Each row is a point. Any point is a mix of the corners, with weights that add up to 1. It lies inside the corners' shape when no weight is negative. Is each point inside? If not, which corners have a negative weight?
In the rows, zero is written as 128.

Corners:
(1): [131 160]
(2): [107 177]
(3): [85 72]
Points:
[124 152] -> inside
[116 120] -> outside (2)
[ 84 105] -> outside (1)
[124 148] -> inside
[125 150] -> inside

Corners:
(1): [100 118  80]
(2): [ 81 193 171]
(3): [113  75 128]
(4): [131 128 124]
Points:
[106 144 111] -> outside (3)
[112  83 128] -> inside
[116 106 118] -> inside
[100 125 142] -> inside

Corners:
(1): [164 102 153 133 135 162]
(2): [100 155  79  66 124  79]
(3): [154 154 141 152 100 168]
(4): [140 121 144  82  96 138]
(5): [128 142  66 140 106 172]
(6): [169  69  67 151 113  84]
(7): [195 128  72 144 111 137]
Points:
[156 134 116 138 113 129] -> outside (4, 5)
[141 142 110 102 106 108] -> outside (1, 5)
[129 139  88  96 118 103] -> inside
[184 108 115 148 111 158] -> outside (2)
[147 128 132 113 102 144] -> inside
[125 142  91  88 117 103] -> inside
[151 119 100 115 114 109] -> outside (5)

Corners:
(1): [ 69 155 120 125 154 126  66 200]
(2): [168 158 118 142 106 121 152 108]
(3): [104 149 215 129 118 108 130 100]
(4): [107  39 113 144  95 140 154 144]
(5): [132 132 191 141 203 141 113 143]
(6): [151  97 149 174 167 139  67 134]
(7): [104 147 109 148 164 103 150 127]
(8): [131 158 170 178  82 145 150 102]
(9): [ 83 126 143 140 117 174  80 120]
Points:
[123 143 153 150 132 137 123 128] -> inside
[105 121 184 153  97 150 176  94] -> outside (1, 2, 6)
[108 148 156 143 115 127 135 124] -> outside (6)
[101 101 122 123 136 112 151 158] -> outside (6, 8, 9)
[143 135 142 149 132 130 122 122] -> inside
[116 114 151 151 120 147 119 119] -> outside (1)

Corners:
(1): [105 113 118 129 115 108 133  90 139]
(2): [159 127 145 141 133 167 144 139 244]
(3): [108 152 157  93 124 140 108 154 105]
(4): [157 156  96 154 161 142 126 114  61]
(5): [ 99 124  94  68  95 179 154 124 149]
(6): [ 60  95  76 206 175 124 111 154  88]
(7): [ 72 162 140 127 173 176 181 156 154]
(8): [148  57 187 133 138 110 120 134 168]
(9): [157  89 159 122 125  49 135 161  95]
(10): [ 85 117 106  92 186 129 131 148 148]
Points:
[ 98 110 126 124 140 139 139 140 151] -> outside (4)
[129 122 129 133 152 128 126 142 110] -> outside (1)
[108 118 144 124 151 137 147 144 147] -> inside
[109 128  99 125 139 123 126 134 119] -> outside (7, 8)
[101 110 183 155 138 117 141 150 177] -> outside (4, 5, 10)
[114 120 111 129 144 136 145 126 137] -> outside (3)
[118 117 122 119 137 126 134 127 131] -> inside

Corners:
(1): [230 123 157 112 141 139  91 148  96 161 130 116]
(2): [ 88  80  94 139 164 103 133 134  93 133 143 155]
(3): [130 173 101 157 134 133 135 175 120 123 137 199]
(4): [106  93 112 167 175 149 138 173 104 113 155 110]
(5): [194 181 151 116  72 160 184 105 161 115 104 147]
(6): [112 140  38 180 160 118 135 147 141 111 119 134]
(7): [170 131 180 102 119 176 105  74 101 178  94 108]
(8): [135 126 127  94 201 157 139 134  79 140 137 114]
(9): [114 163 111 134 135  92 157 173 183 134 117 134]
(10): [131  95 110 114 159 154 129 124 151 135 210 126]
(11): [ 90 119 107 161 187 129 131 139 127  76 146 147]
(12): [150 152 157 181 143 121 168 108 178 152 114 155]
(13): [127 158 102 164 147 100 136 149  54 119 166 119]
Points:
[136 127 130 142 155 140 138 148 130 134 102 136] -> outside (10, 13)
[142 132 125 114 157 136 138 154 100 126 155 135] -> outside (6, 7, 12)
[123 128 117 136 168 138 136 135 116 115 142 134] -> inside
[136 122 124 134 150 135 133 124 113 133 140 123] -> outside (3)

Corners:
(1): [ 66 122 129 117 150 107 110 157 101 142 112 105 101 121]
(2): [123 151 145  97 139 136 161 119 116 112 176 137 143 127]
(3): [143 143 141 141 107 145 143 111 123 105 109 144 134 107]
(4): [136  55 125 139 121 103 116 110 132 164 145  96 154 137]
(5): [129 166 129 140 131 138 121 169 154 118 137 130 119 137]
(6): [142 148 128 126 135 142 133 115 103 108 137  96 132 132]
(7): [ 98 151 143 105 125 152 129 114 120 120 130 109 144 169]
(8): [141 111 130 132 152 150 136 120 148 139 108 120 143 106]
(9): [108 132 118 105 116 144 137 128 133 117 126 103 144  96]
(10): [131 103 139 103 121 156 117 112 103 174 149 118 149  89]
(11): [115 129 116  80 139 147 113 141 127 139 110 102   7 187]
(12): [144 153  66 137 125 134 128 118 147 149 106 154 155 105]
(13): [147 149 130  94 133  81 107 127 127 124 123 110 137 108]
(14): [112 100 135  96 134 123 106 153 107  94 140 121 146 200]
(15): [142 125 139 131 115 120 156 154 114 129 103  99 141 145]
Points:
[141 106 129 134 132 119 128 126 131 161 123 124 123 112] -> outside (6, 7, 9, 14)
[128 138 126 120 140 157 136 134 131 124 115 124 113 123] -> outside (4, 7, 13)
[121 122 139 100 124 116 124 119 106 126 137 103 132 128] -> outside (5, 8, 12)
[121 133 143 115 130 139 134 128 124 126 131 110 120 126] -> outside (12, 14)
[128 128 126 117 129 131 134 123 125 130 138 122 136 128] -> inside
[126 131 126 121 128 131 130 128 122 123 134 122 159 126] -> outside (11)
[113 148 142  91 143 142 128 142 119 114 129 100 107 141] -> outside (3, 4, 12)
